Every row gives one point. Each copy is the shape, with its points in the same order, turned, moved and blurred by noise. Is it also mirrored, or only turned?

Shape:
[[-75  23]
 [ 15 -49]
 [-38  46]
 [ 13  30]
 [ 62 -75]
 [ 18 -27]
 [-49  34]
 [-51 -18]]
Copy 1 (8 x 2):
[[-48 -30]
 [ 66   4]
 [-43  17]
 [ -1  50]
 [111  28]
 [ 50  19]
 [-41   3]
 [  1 -28]]
Copy 1 is: only turned
Copy 2:
[[-61 -25]
 [ 39  27]
 [-32 -53]
 [ 26 -52]
 [ 90  44]
 [ 39   3]
 [-39 -36]
 [-29   8]]
Copy 2 is: mirrored
Copy 3, 8 rows:
[[ 59 -62]
 [-45 -14]
 [ 63 -15]
 [ 19  21]
 [-96   6]
 [-31 -11]
 [ 58 -23]
 [  9 -53]]
Copy 3 is: mirrored
Copy 4 (8 x 2):
[[-62  37]
 [ 42 -15]
 [-64  -9]
 [-29 -46]
 [ 83 -43]
 [ 29 -25]
 [-65   6]
 [-16  29]]
Copy 4 is: mirrored

Shape:
[[ 72 -21  15 -12]
 [-77   7  34 -38]
 [-80  39  12 -11]
 [ 18  14  14  46]
 [-27 -73  29 -20]
 [-19  14 -62 -25]
 [ 72 -43  75  10]]
Copy 1:
[[ 36 -18   1 -55]
 [-81  46  -9  25]
 [-60  46 -33  61]
 [ 38   1   0  30]
 [-62 -27  44 -12]
 [-34 -33 -76  20]
 [ 46   6  61 -57]]
Copy 1 is: only turned
Copy 2:
[[ 51   3 -58   9]
 [-36  38  42 -73]
 [-63  54  40 -38]
 [  2  26   5  44]
 [  5 -44  14 -51]
 [-73  19 -49 -15]
 [ 99  -4 -12   8]]
Copy 2 is: only turned
Copy 3, 7 rows:
[[ 63  -4  -1 -16]
 [-62 -61  65 -15]
 [-93 -39  41 -14]
 [-11  10 -20  16]
 [ 19 -87  40  28]
 [-45 -53 -30 -55]
 [ 87   1  39  40]]
Copy 3 is: only turned

Shape (12 x 8):
[[ 24 -60  -4 -13 -74  22 -29 -77]
 [ 54   4  80  46  28 -36  66  38]
 [-17 -67  23 -31 -76  -4  -2 -23]
 [-68 -63  25  -9 -49  20  18 -37]
 [-24  -8 -36  37  77  -9 -17 -32]
 [-26  13   1   5 -37  19   4 -41]
 [-43  37 -32  88  36 -21 -45  17]
 [-71  82   1  73  52 -19 -23 -46]
 [-11 -17  23   3 -37  69   8 -11]
 [  0 -32  35 -19   2 -18  -5  12]
 [-24 -13  18 -70 -63  16  28  -6]
 [  9 -49 -49   8 -68   9  31 -48]]
Copy 1:
[[  0 -95 -45 -27  -5  37 -52 -50]
 [ 39 -12  15  47 -29 -56  54  62]
 [-50 -68 -25 -38 -25  22 -48  -5]
 [-89 -47 -31 -10   6  34 -13 -14]
 [  9  -8 -14  19 121 -35 -12 -18]
 [-23  -7 -57  -2   9   4 -18 -41]
 [ -1  31 -39  70  84 -67 -61   2]
 [-19  61 -24  72  78 -68  -8 -72]
 [-14 -14 -67   9   1  57 -11  -3]
 [ -5 -20  22 -13  11  -3 -20  24]
 [-40  -1 -34 -69 -35  25 -17   0]
 [-17 -83 -89 -36  12 -11 -27 -15]]
Copy 1 is: only turned
Copy 2, 12 rows:
[[ -26  -52  -64    2  -91    0   -4  -42]
 [  14    2   17  -20   -3 -114  -18   91]
 [ -18  -62    5  -30  -82    0   10  -23]
 [ -52  -73   12  -17  -35    2   49  -22]
 [  26  -42  -57    7   80   -9  -12    1]
 [ -17   -7  -17   13  -19  -16   30  -38]
 [  33  -15    9   72   80  -12  -37  -18]
 [  -4   10   -5   50  112  -54   -1  -59]
 [ -51    3  -15   12  -38    7   23   14]
 [   4  -31    6  -46  -15  -18  -22   18]
 [  -8   -1   13  -53  -66    8   49  -19]
 [  20  -55  -49   26  -73   -2   49  -13]]
Copy 2 is: mirrored
Copy 3:
[[ 28 -84 -35 -25 -22  -8  -7 -90]
 [ 37  58  52 -36  42 -63  64  -3]
 [-20 -86  -6 -43 -21 -24 -14 -38]
 [-67 -80   2 -36   6  -2   8 -48]
 [  6   1 -24  58  89  22   7 -20]
 [-22 -18 -10   0 -14  20   9 -59]
 [-21  72  -8  58  74   6 -47 -48]
 [-45  64  13 116  48  34   2 -61]
 [-16 -21  16 -51  -1  50  12 -57]
 [  7 -32  27 -16  18 -20   4  11]
 [-36 -51  -7 -42 -63   6  20   2]
 [ -9 -39 -79 -36   2 -17  15 -79]]
Copy 3 is: mirrored

Shape, 16 rows:
[[-14 -73  47  29  -7  26  19 -25 -11  13 -29]
 [ 29  50   7  48  79 -41  38 -10 -22  17  26]
 [-46 -49  62 -30   7 -56 -11  59 -55 -66 -93]
 [-36  33  -5 -13  48  43  16   8  32 -13  -6]
 [-55 -17  17   2 -10  10 -82  14  -5 -10 -20]
 [ 26 -30  18  36  37  47 -12  -2 -30  24   9]
 [ 41  13  33 -15 -58 -32  14 -12 -44 -16  92]
 [ 75 -39  48  16  30  14  93 -72   1  13  41]
 [  0 -18  58 -49  36 -28  49 -10 -92 -48  32]
 [-35   8  27  22  18  16  12  30 -53  25 -31]
 [ 28 -35 -46  49  43  -3 -60 -54 -38   3 -58]
 [ 19  86 -56 -45   6  24 107  52  45  28  32]
 [ 15  22 -14  58  -6  27  25 -51 -30 -84   3]
 [ 13  20  62 -29 -14  17  18  -4   5  17 -80]
 [-49  60  -8   7  34  38   0  -9 -93  73  40]
 [  1  19   3 -25 -38 -63  44 -46 -24  89  81]]
Copy 1, 16 rows:
[[ -38  -17   24   23  -69   42   21  -46   37    0  -49]
 [  36   80   -8   35    7   14   77  -27  -40    3   17]
 [  19 -104   33   19  -14  -33   57   56   20    8  -90]
 [  38  -16   -8   21   16   58    8  -20   37    3   44]
 [ -17  -62   33   49   -5   40  -38   18  -22  -18  -19]
 [ -16   23   10    7  -18   89   24  -30  -18  -18  -38]
 [ -25   36   14  -48  -39  -33   23   -8  -38  -99   28]
 [   4   89   -5  -22  -55   24   61 -105   42  -49  -23]
 [  12  -33   30  -34    2  -25  106  -39   -7  -68  -24]
 [ -11  -22   35    7  -21   49   48    0  -22   39   -6]
 [   4   -9  -54   56  -21   44  -13  -60  -72   19  -77]
 [  26   56  -47  -73   20   22   19    7   54   36  112]
 [  34  -19  -63   28  -89   29   46  -34  -25  -47   22]
 [  57  -12   48  -28  -54   20   -8  -13   28   37  -29]
 [ -23   -8   50  -20   23   67   49  -52  -87   20   67]
 [ -58   70   44  -37   -4  -57    1  -65  -31  -12   51]]
Copy 1 is: mirrored
Copy 2, 16 rows:
[[   5  -38   55   61   -7   34   51   -1   -1   34    0]
 [  89   51  -38   -2    0  -49   44    3  -35   30   22]
 [ -57  -46   81  -28  -21  -70    7   30  -40   26  -71]
 [  28   37  -25   -7   39   26   22   22  -10  -14  -49]
 [ -55  -20    7   28    5    4  -26    4  -14  -22  -20]
 [  43  -31    4   23    6   16   40  -11  -35  -11   23]
 [  10   27   18  -62  -39   28   31   11    3   43  110]
 [ 120    4   48   -5  -14   38   89  -28   40   53   34]
 [  15    0   56  -85    8  -40   86  -14  -28   28   19]
 [  10    7   19   20   16   -2   31   29  -75   23  -11]
 [  21  -20  -21   54  -62  -17   19  -69  -37  -40  -16]
 [  86   71  -92  -71   23   84   14   57  -25   91  -36]
 [  45   59   34  -13  -72   23   50   19    3  -46   -2]
 [  19   14   64   15   17   28  -30   -5  -33   51  -38]
 [  -5   58  -43   10   53   35   65  -21 -105    6   46]
 [  -2   48  -38   -9    4   34   71  -29    1  116   99]]
Copy 2 is: only turned
Copy 3, 16 rows:
[[ -31  -54   24   30   -7   39   15  -54   25   -3  -18]
 [  30   -6   41  -19   70  -94  -29  -43   12  -15   15]
 [ -28   -9   64  -21  -26   43    4   14  -51  -81 -121]
 [ -14    2  -26  -63  -24  -13  -27  -11   45  -12    7]
 [ -55   29  -14   -5   16   55  -12   29   11    4  -42]
 [   4  -45  -15   32   42   -4  -39  -25   11   11    3]
 [  61   19   46   23   39   32   23   19  -44   -1   80]
 [  82  -66   18   29   13  -19   37  -86   38  -11   58]
 [  48  -19   55  -34   38   43  -13  -50  -57  -62   11]
 [ -37  -29   37  -18    6    0  -49  -16  -16   13  -19]
 [ -12   40  -10   73   39  -14  -45  -75   25   17  -78]
 [  48   -1  -19  -81  -75  -97  -17    6  -16   10   82]
 [  41   49   50   38  -13   20  -56  -39   53  -38   27]
 [  29  -34   41  -41  -41   13    7  -15   14   50  -52]
 [ -45   10   19  -44   51  -14  -95  -43  -37   48   63]
 [   4   20   38  -17   38  -33   68  -43  -57   51   91]]
Copy 3 is: mirrored
